Rows are points. Each copy is the shape, with its points in the same order, stretched, turned, moved and blurred by noise. Some copies are also mirrored. Which?
In the rows, zero is written as 128.

Shape (5 x 2):
[[145 154]
 [ 74 113]
 [117 142]
 [143  93]
 [155  69]]
Copy 1:
[[138 117]
 [126 194]
 [150 145]
 [ 94 138]
 [ 63 130]]
Copy 1 is: only turned
Copy 2:
[[141 132]
 [ 82 148]
 [113 139]
 [110 104]
 [100  75]]
Copy 2 is: only turned
Copy 3 (5 x 2):
[[ 90  98]
 [187  99]
 [122  94]
 [115 172]
 [115 211]]
Copy 3 is: only turned
Copy 4 (5 x 2):
[[121 157]
 [152  90]
 [130 130]
 [182 149]
 [205 161]]
Copy 4 is: only turned

Shape:
[[144  64 151]
 [158 149 151]
 [141  89 140]
 [ 82 138 106]
 [112 168  89]
 [123  82 166]
 [ 82 167  80]
 [140 139 109]
 [120  53 127]]
Copy 1:
[[ 74  85 126]
 [108 106  75]
 [ 96 103 124]
 [167 142 166]
 [169 160 127]
 [ 90  73 126]
 [186 167 152]
 [125 143 114]
 [100  99 162]]
Copy 1 is: only turned
Copy 2:
[[147  77 103]
 [ 48 124 115]
 [135 101 110]
 [135 181 138]
 [ 94 174 165]
 [141 109  86]
 [129 191 169]
 [ 97 129 153]
 [191  95 108]]
Copy 2 is: only turned
Copy 3, 9 rows:
[[164 134  99]
 [151 109 173]
 [151 133 119]
 [ 68 105 126]
 [ 66 138 162]
 [147  96  98]
 [ 47 126 146]
 [126 158 156]
 [143 144  75]]
Copy 3 is: only turned
Copy 4, 9 rows:
[[164 174 144]
 [111 100  87]
 [151 154 139]
 [ 97 149 186]
 [ 91  91 155]
 [145 187 144]
 [ 80 112 190]
 [120 101 132]
 [167 188 185]]
Copy 4 is: only turned

Shape:
[[ 87  87 116 148]
 [173 100  87  97]
 [ 93 163 160 113]
 [135 118 148 119]
 [ 97 151 157 127]
 [ 84  89  81 166]
 [111 131 106 139]
 [ 92 185 152 209]
 [125  96 179 100]]
Copy 1, 9 rows:
[[105 130 107 159]
 [104 109 170 129]
 [117 125  87 101]
 [124 108 118 127]
 [129 132  91 107]
 [ 91 155 121 177]
 [110 135 118 131]
 [202 176  81 130]
 [111  86  99 124]]
Copy 1 is: mirrored
Copy 2 (9 x 4):
[[ 85  94 137  62]
 [128 198 147  84]
 [ 96 121 131 149]
 [122 132 168 112]
 [105 107 129 138]
 [ 83  93  94  46]
 [108 125  98  98]
 [143  47  63 154]
 [105 123 217 119]]
Copy 2 is: only turned
Copy 3 (9 x 4):
[[168 104 174 154]
 [ 69 103 106  95]
 [154 166 163 138]
 [131 134 129  97]
 [160 159 156 140]
 [168  91 176 195]
 [141 124 147 163]
 [205 159 139 209]
 [139 138 139  56]]
Copy 3 is: only turned

Shape:
[[157 130 179  91 112  91 136 104]
 [174 109 108 147 136 134 160 158]
 [145 145 142  75 127 176 162 154]
 [166  87 177 145  85 158 100 178]
 [131  84 106 145 145 176 137 131]
 [170 133 151 109 129 166  84 137]
 [117 156  92 109 125  92 111 118]
 [157 105 106 152 107 162 151 106]
 [111 159 133  98 126 161 111 155]
 [ 85 130 163 150 155 147 176 169]
 [157 156 135 157  89 134 122 189]]
Copy 1:
[[ 99 102 175 186 129 106 100 121]
 [187 120 142 150  99  90 183 157]
 [114 160 154 168  92  53 168 128]
 [ 99  86 198 136 119 107 154 187]
 [195 151 136 101  90 101 151 150]
 [102 153 162 169 112 124 115 191]
 [110 123 106 151 145 134 125 110]
 [207 148 153 100 127 116 148 117]
 [ 78 154 128 152 137  86 138 150]
 [138 116 118 130 141   7 170 156]
 [110 117 152 162 179  89 180 184]]
Copy 1 is: only turned
Copy 2 (11 x 8):
[[150 105  82 153  48 130 136 145]
 [140  98 132 134 144 206  79 130]
 [143 159  45 106 135 159  66 159]
 [216 159 121  81 140 203 167 172]
 [113 126 132 104 153 188 119 109]
 [153 139  80  65  63 157 124 160]
 [ 88 136 149 139  74  94 112 133]
 [155 123 129 140 131 185  98  92]
 [130 166  93  77 124 105 121 151]
 [132 106 130  92 208 111 108 122]
 [206 151 141  92 144 143  99 156]]
Copy 2 is: only turned
Copy 3:
[[163 200 129 150  74 164  74 173]
 [158 115 154 142 106 137 183 130]
 [169 190 112 153 128 110 174 102]
 [ 79 175 158 120 146  89 125 209]
 [ 84 133 140 111 149 117 177 110]
 [116 196 121  92 169 118 137 167]
 [172 128  87 123 105 130 115 131]
 [104 128 135 109  90 134 160 145]
 [141 166  83 138 169  94 144 126]
 [125 112  91 219 172 126 162 103]
 [148 131 120 155 125  95 163 188]]
Copy 3 is: only turned
Copy 4:
[[144 162 155 122 152  63  80 110]
 [189 109 133 129 138 150 147 162]
 [194 124 122 141 174 125 139  65]
 [169 180 150 168 155 124 181 144]
 [147 113 122 138 158 189 135 136]
 [134 191 141 111 165 138 152 114]
 [107 128 128 106  86 149 105 113]
 [130  87 131 134 157 143 146 136]
 [152 146  99 136 132 150 153  74]
 [199 125  76 179 152 132 116 110]
 [173 142 116 147 102 123 198 141]]
Copy 4 is: mirrored

Shape, 14 rows:
[[148 142 103 139 117 152 158 181 164]
 [ 92 114 118 163  91 157 169 166 132]
 [155 103 150 120 145 135  87 141 147]
 [ 83 159  98 154 102 113  88 155 135]
 [168 149 127  87 161 102 148 109 155]
 [161 151 119 127 124 173 101 138 161]
 [ 94 105 163  82 107 129 114 193 146]
 [165 181 128 149 182 167 128 145  70]
 [ 87  94 159 114  99 102 165 187 129]
 [169 162 101  86  90  93 108 155 164]
 [128 132 162 156 103  90 143 148 120]
 [137 161 174 139  89 126 140 125  85]
 [169 157 107 149 181 127 164 156 109]
 [157 103  97  86 173 159  97 165  84]]
Copy 1, 14 rows:
[[114  90  92 125 109  55  74 130 126]
 [110  82  93 155 119 107  79  70 150]
 [ 91 131 147 111 112 116 148 161 111]
 [165 143 104 121 150 123 168  93 146]
 [133 146 148  73 103 108  75 200 116]
 [126 132  86 124 112  94 109 180 127]
 [ 71 106 131  54 139 108 152  73 145]
 [ 85 173  54 133 109 111  70 155  45]
 [ 74 103 145  85 136 105 111  41 159]
 [146 157 133  72 154  67 139 164 187]
 [ 99 156 141 130 106 103 115  77 175]
 [ 68 195 105 127 119 130 103  94 194]
 [119 131 105 127 100  76  49 167  56]
 [ 79 122 113 105 191 110 129 170  36]]
Copy 1 is: only turned
Copy 2:
[[171 182 112  92 151 133 163  91  83]
 [155 173  96 151 135 166 136 103  84]
 [147  92 122 112 134 101 108 126  68]
 [108 109 174 158 115 159 179  86 127]
 [140 120 125  71 123 113 123 140 131]
 [143 141 167  94 119 120 123  99  67]
 [201  95 119 123 131 217 141 151  98]
 [177 192 163 147 183  79  98 107 103]
 [195 118  67 147 126 193 152 147 113]
 [148 108 157  71  84 129 212 129 117]
 [160 106  98 153  79 104 150 118 113]
 [176 120 142 159  54 117 121 138 111]
 [164 192 107 116 190  73 134 102 114]
 [172 166 133 115 229 128 123 163  73]]
Copy 2 is: mirrored

Shape, 17 rows:
[[151 117  96 115 165 118 110 135 107 150 179]
 [110  78 110 100 149 103 124 168 188 111 119]
 [165 144 165  69 155 120 116 110 113 148  91]
 [142 149 165 152 158 153 101 120 178  93 109]
 [109 177 100 129 137 168 158  90 187 122 131]
 [110  93 102 100 160 155  92  89 116 184 170]
 [ 84 175 124 111  96 170  95 174 129 153 114]
 [129 148 130 129 166 173  93 171 108 194 123]
 [155 171 112 166 117  94 155  97 182 119 114]
 [149 109 146  83  93  73 122  89 160 148 198]
 [155 133 134 167  69 107 148 164 109 153  99]
 [110 127 156 130 102  74 138  78 142 137 142]
 [125 155  78 123  72  73 182 109 124 147 118]
 [ 77 134 165 104 139 139 182 129 152  91 125]
 [128  97 145 118 131  93 184 176 106 148 111]
 [155 117 114 133  86 146 136 152 113 114 122]
 [169  87 140 151 158 175 166  88 123 185 118]]
Copy 1 (17 x 11):
[[ 88 130 133 135 154 129 103  95 145 156 129]
 [ 72 143 147  80  71  88  86 119  74 117 134]
 [139 124 119  85 172 113 115 148 163 118 174]
 [129 115  99  60  98 116 172 127 110 127 115]
 [115  74 128 127  80 152 138 177 127 146 104]
 [113 143 148 137 130 200  77 102 130 145 125]
 [122 159 187 114  94 133 147 202 123 185 132]
 [ 84 173 140 106 157 145 127 161 132 198 134]
 [108  70  81 136  96 104 185 169 100 127 152]
 [104 122 142 141 107 132 142 111 150  51 167]
 [120 153 117 150 145  74 173 210  99 139 153]
 [144 121  98 147  75 128 150 146 125  91 169]
 [124  88 124 193 111  97 130 207 120 137 169]
 [139 138 124  99  56  99 106 173 152 112 110]
 [ 95 171 110 127 130  60  97 181 128 125 151]
 [135 136 151 131 152  88 135 169 118 131 107]
 [112 142  82 126 180 156 110 163 124 117 107]]
Copy 1 is: only turned
Copy 2, 17 rows:
[[143 122 201 167 122 174 112 155  63 132 128]
 [204 167 154 179 169 124  39 129 143  87  79]
 [199 118 129 118 128 139 174 126  67 113 150]
 [138 133  94 184 127 144 137 110  93  57 157]
 [124 149 127 207  98 121 146  53  60 146  95]
 [181 123 190 175 103 204 104  98  76 173 154]
 [167 193 143 169 135 172 179 113 149 138 125]
 [164 189 190 183 113 154 148 119  83 122 199]
 [ 84 110 100 145 156 104 114 128  47 114 121]
 [179  47 115 139 184 204 123 182  74 173  89]
 [ 97 132 134 104 169 126 112 208 142 134 149]
 [136  63 114 122 180 142 127 141 118 166 118]
 [114 126 154 101 182 114 116 153  87 189  68]
 [186 118 135 183 119 100 159 113 165 131  65]
 [180 145 181 148 174  85  92 190 159 134 107]
 [125 145 135 131 110 146 110 187 133 124 124]
 [132 120 139 188  85  95  83 136  70 157 208]]
Copy 2 is: only turned
Copy 3:
[[ 86 106 122  75 112 135  97 104 172 141 164]
 [ 97 139 148 199  85 139 105 146 161 154 158]
 [100  80 142 107 125 179 170 164 172  88 182]
 [121  87  89 155 115 141 175 149 178 134 112]
 [136  77  98 135 122 175 106 143  65  82 123]
 [126  62 150  64 115  87  91 132 112 141 178]
 [ 99 132 146  97 190 153 149 121  41 165 138]
 [ 75  89 158  29 162 142 165 109  98 173 127]
 [107 104 102 174 147 155  91 170 168  95  94]
 [118 128  94 149  79  85  77 206 173  75 189]
 [111 164 168 115 182 137 144 170 157 119  77]
 [139 107 157 183 134  89  96 176 167  59 134]
 [122 140 165 160 170 162  53 167 109  64 132]
 [156 123 162 186  96 171 154 121 111  28 125]
 [101 160 212 143 118 164 140 139 166  68 113]
 [139 161 133 100 137 163 147 153 148 125 116]
 [150  70 175  46  94 129 151 182 150  80  92]]
Copy 3 is: mirrored
Copy 4 (17 x 11):
[[106 111 113 105 141  92 135 158 169  87 130]
 [134  95 103 112 138 137  59  82 151 145  94]
 [130 175  64 156  81  70  87 155 140 123 187]
 [137 123  93 226 123 128 115 131 110 149 109]
 [188 145 166 218 137 142  85 135 125 151 122]
 [155 103 100 125 135 152 135 124 191  87 192]
 [176 161 100 141 162 142 140 105 178 208 119]
 [180 144  67 122 117 102 165 143 199 122 123]
 [133 131 187 202  78 109 119 140 100 148  90]
 [ 69  76 152 130 118 117  99 129 173 177 171]
 [128 124 130  92  92  99 187 153 114 188 106]
 [117  99 148 157 115 111 136 102 122 167 177]
 [135 154 197 109 101  98 120 134 113 162 132]
 [171 122 100 154 189  92  76 111 102 189 160]
 [146 114  92  53 124  53 123 138 126 157 133]
 [115 122 118 106 142 128 145 168 105 168 119]
 [186  99  98 135  70 114 157 187 122  88 179]]
Copy 4 is: only turned
